Each row of a before or after table is a point. One or more steps were done to the points. Then noise was added and the rows were shuffled. The steps act on columns, c1 being the first. Name the steps. A step turns or swaps two columns, mirrors them in a line or flattens them onto one, adds a multiple of one to another, or multiplies or shifts one. Angles are multiples of 10 degrees, from the lower column toward the higher: turns from -170 to 170, lines from 10 to 170 but not 90. Use the fewest steps. Two steps may share a column if one is a turn and the other turns, adds or multiplies; they go together, in the order done. Otherwise the lowest column goes first.

Before (14 x 3)
[[-17  -1 -19]
 [  8   7  -7]
 [ -4  38  78]
 [ 52  29 -25]
 [-15  16 -26]
 [ -2  -9 -44]
 [  9  22  -9]
 [-16  -4 -18]
 [-19  21  20]
 [ 63  10 -31]
 [-16  -3  29]
 [ 95   1 -39]
 [-17  -1   0]
 [ -6  -8 -41]]
After (14 x 3)
[[ 67   0 -37]
 [-34  38  79]
 [ 18  28 -23]
 [-44  14 -29]
 [-50  21  13]
 [ 31   8 -29]
 [-33  -7 -45]
 [-24  22  -8]
 [-41   2  -2]
 [-40  -3 -21]
 [-37 -10 -36]
 [-46   4 -16]
 [-47  -1  26]
 [-20   5  -1]]
Steps: shift c1 by -30

Before (12 x 9)
[[  0   4 -40   3  24  -4 -12   6  65]
 [ -7  -8   3  -7   8   5 -95   2 -20]
 [ 10  -3  11   0  45  30  15   6 -19]
 [  3 -14 -31 -16  36   3  17  -8 -11]
 [ -4 -11  17 -12  -8   7   5   3   9]
 [ 13   6   1   3  34  -1   8 -28  -8]
 [ -9 -10  15  -2  10  18  -6  -5 -16]
 [-13  13  -9 -40  31 -10   0  -5  -2]
 [ 18 -11   6 -16  14  30  19  -4  -7]
 [ -6  13   7 -38   1  27  14 -16  22]
 [-16  22   4   4  -1  21   2 -20  -5]
 [ 14  10   8  -5 -11  10  12   5 -20]]
After (12 x 9)
[[-11  12  -8 -39  -8  32  -1  -4  -7]
 [  0   4 -40   1  -4  23 -11   4  47]
 [  9  -3  12   0  31  45  16   6 -13]
 [ 14   9   9  -5  11 -10  11   5 -16]
 [  2 -14 -30 -16   3  35  18  -7 -26]
 [ 13   6   1   3  -1  32   7 -27  -8]
 [ -9 -10  16  -2  18  11  -5  -5  -8]
 [-17  21   5   5  21  -1   1 -19  -3]
 [ 16  -9   4 -15  30  15  19  -3  -5]
 [ -7 -11  17 -10   8  -7   4   4  18]
 [ -7  -7   2  -7   5  10 -96   1 -18]
 [ -6  13   6 -38  27   1  14 -16  25]]
Steps: add 0.5 times c3 to c9; swap c5 and c6

Before (14 x 14)
[[ 42  19  39 -62  11  54  -8 -27   8  23 -23  20   3 -13]
 [ 16  21 -32   7  20  19   4  -2  -4 -19  -4   7 -95 -17]
 [ 16 -19   1   7  -3  26  35   0  68   1  -7  -5   6  15]
 [ 41  36  32 -14 -11  -7  11 -34 -15 -11 -31 -44  14  15]
 [ 37  23  14 -33 -15  -7  -4 -55  -2  -5 -17  -4  24 -30]
 [-40 -26   0  -2  -8 -17   6   4 -17  -4  -8  16 -21  16]
 [ 33  20 -25  -9   6  -1   5  53   0  66 -16   1  23  -7]
 [ 10  26  36   4 -10 -13  -6 -16   2  11  -8 -81 -13 -11]
 [ -4  18  24  17  -2  -8  45 -48  -1  -4  -2  13 -25 -11]
 [ 50   5  32   2   5   7 -12 -26 -21  -7 -16  -5   5 -23]
 [ 27  31  28 -20   5 -10 -12   6   7 -17  -9  20  22 -13]
 [-12  11  28 -28 -13  48   8 -38 -22 -20   2  18  31 -11]
 [-69  -3 -18   8  67  31 -12 -27  -9  29  -1  15  -4  19]
 [  8  30  11  12  -6  17 -12 -16  16  34 -43   3  25  -4]]
After (14 x 14)
[[ 37  15  15 -15  15  17 -18  24  -2  -5 -17  -4 -55 -25]
 [ 42  16  39 -39 -19  25 -12   4   9  24 -23 -12 -27   4]
 [-69   8 -18   9 -65  -2   7  -4  -9  30   0  21 -28  23]
 [ 50  13  32  18  -2  17   2   5 -19  -7 -17   7 -26 -16]
 [ 17 -40   1  14   5  -2  -2   5  69   1  -7   3   1  20]
 [ 27  26  27 -11 -14   6 -20  22   8 -18  -9 -15   7 -12]
 [ 41   9  32  18  32 -12 -37  14 -16 -11 -32  32 -34  10]
 [-12  -3  27 -30   3  22 -14  30 -21 -20   2 -21 -38   5]
 [ 16   7 -31  10 -22  16 -20 -95  -5 -19  -3   4  -3  -8]
 [-39 -19   0   6  -2 -16  20 -22 -19  -5  -7 -18   4   8]
 [ -4 -29  25  18  -5   5 -38 -26  -1  -4  -2 -11 -48 -11]
 [ 33   6 -25   8  -6   4 -20  23   0  66 -16   2  53  -6]
 [  8  25  12  54   4   9 -20  25  16  34 -43  -6 -15   1]
 [ 11  18  35  12  50   3 -20 -12   3  12  -7  65 -16 -11]]
Steps: mirror c2 and c7 in the line at 150 degrees; add -1 times c11 to c4; turn c5 and c12 by 150 degrees; multiply c6 by 0.4; turn c6 and c14 by 40 degrees; swap c8 and c13

Before (9 x 32)
[[-12 -14 -13 -19  -7  12   8  -6  -2  -3  -7 -11  -2 -12   0   3  -2  -8
   -9   0   5   1   4   0  -5   2 -25 -16  -6  -5  -3  11]
 [-26 -24 -17 -33  -4  19  14   3 -10  -1 -11   6   0  -1   8  -9 -11 -14
   -5   4   3  -4 -14   6   9  -1  -6 -17 -20 -20   2  15]
 [ 15  -5  -8  22 -11   5  -2  18  -5 -13   3  -6  -2  14   0  -4   3   1
   -3   3  -4 -13  -3  -3  -4 -12  25  -8   4  -7 -11   1]
 [  3  11 -11  26  -7   0 -11  18   8  -9  13  -4  -2   7  13   6  12  10
    1   1  -6  -1 -15 -10   8 -12  24  -9 -11  -1  -9   7]
 [-16  -9 -19 -26  -7   9  21  -2   5 -11 -18 -14   8 -13   0  -3 -17 -20
   -8  -2 -13  12   2   7  10  -4 -11 -25   0 -15   5  11]
 [ 16   1   2  18  -1  -6   7   9  -6 -14  26   4   3  15  11  17  11 -11
   -8 -10   1  -1  -4   4   9  -4  19   4  -8  -1  -5  12]
 [-22 -18  -4 -24  -3   8   3  -3   8   7 -10   4   9 -10  -8   0 -13 -13
   -6   3  -7  -7  -3   8  12   6  -9 -14  -2 -12  11   4]
 [  6   1   6  17  -4  -2  -4  20  -4 -23  12   2   0  -3  10  -3   8   7
    4  -8 -16 -19  -3   3   1 -21  19   8 -19   5   2   7]
 [ -1  15  -9 -19  -5   2   6   6  12 -17  -4   6 -20  -6  13   0  18 -22
  -13 -34  -1 -12  -5   2  -1   2  -7  -3  13  -5  -7 -10]]
After (9 x 32)
[[-25 -24 -46 -34   4  -8  14   3 -11   0  -8   5   0  -1   9 -10 -11 -15
   -5  -5  -7  -6 -13   5  10  -9  -6 -16 -22 -21  18  16]
 [-16  -8 -42 -26 -15  -8  21  -3   6 -12  -5   2   8 -13  -1  -4 -17 -21
   -9  -1 -15  -4   2   6   9   6 -12 -25   1 -14   0  11]
 [ 15   0   1  17   4   7   7  10  -6 -13  14   3   4  15  11  19  13 -12
   -7   8   3  12  -4   4   8  29  19   5  -9  -1  -3  12]
 [ -1  15 -17 -18   5   6   6   6  10 -17  -8   7 -19  -7  12   0  18 -23
  -13  38  -3  -7  -5   3  -1  96  -6  -4  13  -4   3  -9]
 [  6   1  14  17   0  -1  -4  20  -4 -22  -2   5   1  -4  10  -2   7   6
    5 -11 -11  -3  -2   3   2  30  20   9 -20   5 -10   7]
 [  3  11 -14  25  -6   8 -11  17   7  -8   8   5  -1   6  13   6  11  10
    2 -11  -8   7 -14 -10   8   1  24  -9 -11  -1   0   8]
 [-22 -18 -22 -24   2 -13   2  -2   7   7  -9   5   9 -11  -7  -1 -13 -14
   -6   3  -9  -8  -3   8  12 -10 -10 -14   0 -12  -1   4]
 [-12 -15 -21 -19 -14  -1   8  -6  -2  -2  -4   3  -1 -12   1   3  -1  -7
   -9   2  -2  -3   4  -1  -5  -1 -26 -15  -6  -5  13  11]
 [ 15  -6 -18  22 -11   9  -1  19  -6 -13  -4   8  -1  16   1  -4   3   1
   -3 -14  -9  -4  -3  -2  -3  -4  24  -7   4  -7   6   1]]
Steps: add 1.5 times c30 to c3; turn c5 and c12 by -70 degrees; turn c6 and c31 by 110 degrees; turn c21 and c31 by 30 degrees; flatten c11 and c22 onto the line at 40 degrees; multiply c20 by 3; turn c20 and c26 by -110 degrees
